Every row gives one point. Each copy is the shape, with its points in the same order, turned, moved and blurred by noise. Say if it was mirrored as well.

Shape:
.48,-.34,.18
-.40,-.39,-.11
.30,.36,.29
.41,-.44,.39
-.10,.09,-.02
-.22,.35,-.37
-.21,.36,-.39
.12,.20,.14
Copy 1, 8 rows:
.29,.33,.45
-.08,-.54,.32
-.14,.46,-.08
.20,.32,.65
-.14,-.09,-.03
-.09,-.27,-.42
-.06,-.30,-.41
-.09,.21,-.02
Copy 1 is: only turned
Copy 2, 8 rows:
.08,-.61,-.17
.31,-.09,.56
-.21,-.02,-.41
.30,-.56,-.21
-.05,.07,.14
-.37,.22,.35
-.43,.25,.36
-.17,-.01,-.15
Copy 2 is: only turned

Shape (11 x 6):
.09,-.66,.35,.09,-.26,-.14
.11,.32,.09,-.01,-.02,.13
.11,.16,.26,.14,-.05,.03
-.70,-.12,-.06,-.04,-.24,-.23
-.53,.14,.22,-.55,-.07,.02
.30,-.35,.12,-.11,.01,-.06
.09,.09,-.33,.07,-.25,.12
-.28,.07,-.13,-.29,-.49,-.08
.40,.55,.17,.17,.48,-.12
.20,-.27,.16,.11,-.06,.19
-.43,-.01,-.65,.10,.10,.21
Copy 1:
.11,-.03,-.23,.05,-.83,-.40
.15,.05,-.02,.30,.19,-.07
.03,-.05,.01,.40,-.06,-.19
.06,-.01,-.88,.19,-.35,.28
.33,.41,-.46,.56,-.24,.39
.12,.18,.08,-.09,-.50,-.25
.26,-.15,-.28,-.16,.12,-.11
.50,.14,-.65,.18,-.03,-.06
-.39,.24,.33,.28,.40,-.09
.16,-.13,.10,.03,-.32,-.17
.12,-.29,-.44,-.31,.16,.52
Copy 1 is: only turned
Copy 2 (11 x 6):
-.46,-.25,-.11,-.01,-.45,.44
.06,.08,.01,-.36,.01,-.09
-.20,.01,.08,-.37,-.10,.02
.00,.33,.09,.46,.07,.26
-.08,.73,-.14,.09,.05,.16
-.02,-.18,-.20,-.31,-.38,.43
.37,-.17,-.14,.02,-.09,-.13
.05,.19,-.25,.28,.13,.06
.19,-.02,.28,-.94,.15,.05
-.14,-.15,-.16,-.29,-.42,.05
.66,.13,.13,.34,-.25,-.10
Copy 2 is: only turned
Copy 3:
.11,-.06,.40,-.54,.32,.16
.06,.23,-.24,.20,.00,.23
.09,.17,-.20,.03,.18,.12
-.08,-.27,-.20,-.52,-.48,.14
-.53,.17,-.27,-.31,-.36,.42
.01,.16,.41,-.05,.16,.14
.37,.05,.02,.16,-.29,.30
.12,.21,-.09,-.34,-.52,.39
-.06,.36,-.30,.57,.20,-.30
.15,-.02,.19,-.01,.27,.30
.11,-.49,-.05,.28,-.62,.27
Copy 3 is: mirrored
Copy 4:
.23,-.35,.22,.64,-.15,.29
-.47,.12,-.01,.01,.07,-.14
-.36,-.07,.18,.09,.04,-.11
.52,.40,.15,.33,.01,-.19
.04,.88,.20,.36,-.07,.02
-.04,-.15,-.12,.30,-.15,.35
-.09,.00,-.30,.16,.13,-.26
.13,.49,-.16,.43,.02,-.28
-.68,-.01,.20,-.46,-.20,-.05
-.18,-.23,-.03,.29,.14,.30
.30,.19,-.38,-.18,.46,-.07
Copy 4 is: mirrored

Shape, 14 rows:
-.06,-.24,.52,.03,.69,-.09,-.51,-.20,-.38
.02,-.16,.32,.33,.04,.17,-.44,.24,-.40
.07,.60,-.18,-.47,-.22,-.30,-.54,-.27,-.32
.17,.00,.47,.44,.54,-.21,-.27,-.14,-.39
-.19,-.23,-.33,.13,-.10,.68,.26,.08,.04
-.10,.14,-.27,-.21,-.32,-.16,-.03,.19,.36
-.10,-.07,.49,.09,.34,-.11,-.63,.00,-.18
-.22,.07,-.14,.40,.13,.37,-.01,-.06,.13
-.24,.25,-.08,.10,-.01,.44,.23,.17,.25
-.37,-.07,.26,.47,-.02,-.08,-.47,-.25,-.18
.30,-.16,.71,.19,.14,-.01,-.48,-.43,-.17
-.54,-.14,-.14,.06,-.32,.31,.55,.04,.02
-.05,-.40,-.15,.31,.11,.02,-.26,-.19,-.06
.16,.30,-.54,-.22,-.44,-.28,.20,.11,-.12
Copy 1, 14 rows:
-.38,-.60,.06,.06,-.28,-.24,-.83,.11,.19
-.54,-.44,-.06,-.25,.22,-.02,-.37,-.17,-.06
-.40,-.23,.20,-.31,-.52,-.66,.48,.09,.28
-.37,-.54,-.08,.18,-.07,-.24,-.58,.25,-.20
.05,.08,.26,.06,.33,.51,.05,-.55,.27
.05,.39,.00,-.40,.08,-.09,.25,.04,.35
-.30,-.56,-.08,-.30,.05,-.35,-.60,.07,.22
.08,-.21,.37,.00,.35,.20,-.02,-.12,.16
.07,.00,.07,-.03,.34,.36,.19,-.05,.47
.10,-.61,.09,-.31,.09,-.20,-.31,-.17,-.06
-.28,-.49,-.24,.22,.15,-.76,-.50,-.06,.04
.42,.05,-.22,-.03,.05,.55,.27,-.41,.33
.02,-.05,.35,-.11,.09,-.16,-.41,-.34,-.10
-.13,.51,.04,-.23,-.29,-.14,.55,.02,.02
Copy 1 is: only turned
Copy 2, 14 rows:
-.80,.08,-.39,-.52,-.50,.49,.04,-.14,.10
-.66,-.33,-.27,-.27,-.07,-.01,.13,-.05,.33
.16,-.33,-.32,-.23,-.62,.08,.37,.71,-.37
-.67,-.09,-.26,-.48,-.48,.13,.15,-.48,-.08
.26,-.02,.19,.08,.14,.30,-.02,-.07,.68
.08,-.09,.11,.19,.06,.05,-.15,.41,-.21
-.83,-.14,-.30,-.59,-.33,.22,-.14,.07,-.06
-.01,-.08,.43,-.22,-.04,.24,-.08,-.12,.29
.23,-.14,.23,-.12,.04,.12,-.34,.00,.26
-.71,.04,.17,-.48,-.27,-.01,.16,.14,.21
-.56,.07,-.51,-.83,-.01,.06,.19,-.16,-.05
.25,.32,.14,.17,.00,-.26,-.15,.10,.57
-.41,.06,.17,-.17,.03,.35,.30,-.06,.17
.29,-.27,.00,.40,-.14,-.11,.30,.33,-.30
Copy 2 is: mirrored

Shape (15 x 12):
.64,-.52,-.12,.24,-.18,.66,-.39,-.24,.25,.05,.18,.16
.09,.36,-.18,.19,-.15,-.13,.11,.06,-.55,-.06,.03,.02
-.22,.17,-.06,.03,-.21,.27,.24,-.22,-.10,.29,.03,.07
-.21,.25,-.01,.29,.48,.15,.07,.24,-.11,-.09,.29,.19
.09,-.10,.43,.21,-.40,-.05,.08,.14,.02,-.03,.14,-.40
-.29,-.14,-.32,.25,-.14,.08,.50,-.14,.32,-.23,-.08,.30
-.38,-.10,.26,-.35,.06,.25,-.46,.33,-.16,.14,.05,-.08
.10,-.20,.30,.24,-.50,.14,.05,-.20,-.23,.16,.32,.29
-.05,-.36,.21,.16,.27,.22,-.08,-.28,-.17,.34,-.16,.02
.19,-.18,.14,-.46,-.02,.48,.03,.06,-.29,.12,.57,.19
-.36,.19,.37,-.40,.36,-.18,.20,.00,.27,-.36,.03,.34
.04,.10,.09,.05,-.06,-.15,.06,-.05,-.15,.14,.21,.08
-.78,-.08,-.37,-.03,.18,.45,.05,-.54,-.11,-.33,-.09,.02
.03,.17,.29,.01,.19,.46,-.49,-.03,.02,.23,-.03,-.15
-.26,-.23,-.15,-.05,.11,.15,-.55,-.06,.15,.07,.24,-.33
Copy 1:
.00,-.28,-.06,-.22,.00,-.04,.30,.04,-.45,.94,-.01,-.07
.25,.02,-.03,.11,-.11,.45,-.18,.11,-.15,-.40,.26,.14
-.04,.06,-.08,-.03,-.20,-.08,-.14,.51,-.04,-.13,-.08,.26
.10,.05,.06,.06,.29,-.01,.14,.26,.37,-.20,.49,-.07
-.14,-.74,.14,.16,-.36,.03,-.14,.15,-.14,-.14,.15,-.13
-.04,.31,.23,.47,.09,-.46,-.17,.14,-.16,-.04,-.14,-.01
-.30,-.19,-.50,-.08,-.50,.01,.18,.08,.49,-.03,.32,-.13
-.05,-.22,.09,-.17,-.25,.19,.13,.42,-.34,-.05,-.24,-.32
.10,-.35,-.34,-.02,-.03,-.17,.46,.20,.08,.00,-.20,.21
-.51,-.09,-.25,-.12,.01,.53,.10,.44,.16,.32,-.01,-.11
-.64,.04,-.13,.03,.34,-.29,-.10,-.12,.36,-.52,.10,-.14
-.01,-.19,.09,-.10,-.06,.19,-.03,.11,.06,-.24,-.02,.04
.22,.33,-.71,.33,.12,-.51,-.32,.36,.18,.01,-.10,-.07
-.06,-.40,-.41,-.40,-.17,-.16,.16,.15,.13,.13,.41,.19
.16,-.29,-.32,-.08,-.28,-.19,-.16,-.08,.47,.37,.10,-.10
Copy 1 is: only turned
Copy 2 (15 x 12):
.34,.54,.18,.42,-.24,-.29,.33,.14,-.08,-.81,.06,-.25
.28,.17,.03,.32,-.08,.35,-.13,-.23,.26,.38,.12,.19
.22,.10,-.16,.11,.37,.03,-.20,-.09,.03,-.09,.06,.24
-.08,.39,.09,.23,.24,.00,.08,.00,-.22,.58,-.04,-.06
-.09,.12,.04,-.17,-.16,.36,.07,-.41,-.22,-.23,.30,-.01
-.10,.03,-.50,.45,.51,-.03,.34,-.24,.19,-.06,.03,-.11
-.18,.16,.24,-.43,-.14,-.42,-.05,.13,-.02,.13,.24,.27
.11,.10,.09,.46,-.02,.07,.01,-.27,-.30,-.38,.29,.40
.04,.20,.26,-.01,.09,-.30,.00,-.26,-.11,-.20,-.45,.19
.39,-.04,.07,.12,-.20,-.18,.10,.46,-.49,-.04,.16,.30
-.65,-.11,-.08,.02,.34,.19,.31,.40,-.05,.32,-.10,.19
-.01,-.02,.16,.23,.04,.15,-.11,-.11,-.04,.06,.07,.07
.23,.15,.00,.02,.78,-.36,.61,-.06,.43,.19,-.06,.33
.01,.60,.36,-.28,.04,-.13,-.12,.23,.00,-.15,-.02,.07
.05,.07,.48,-.24,.12,-.41,.17,.04,.16,-.04,.21,-.23
Copy 2 is: only turned
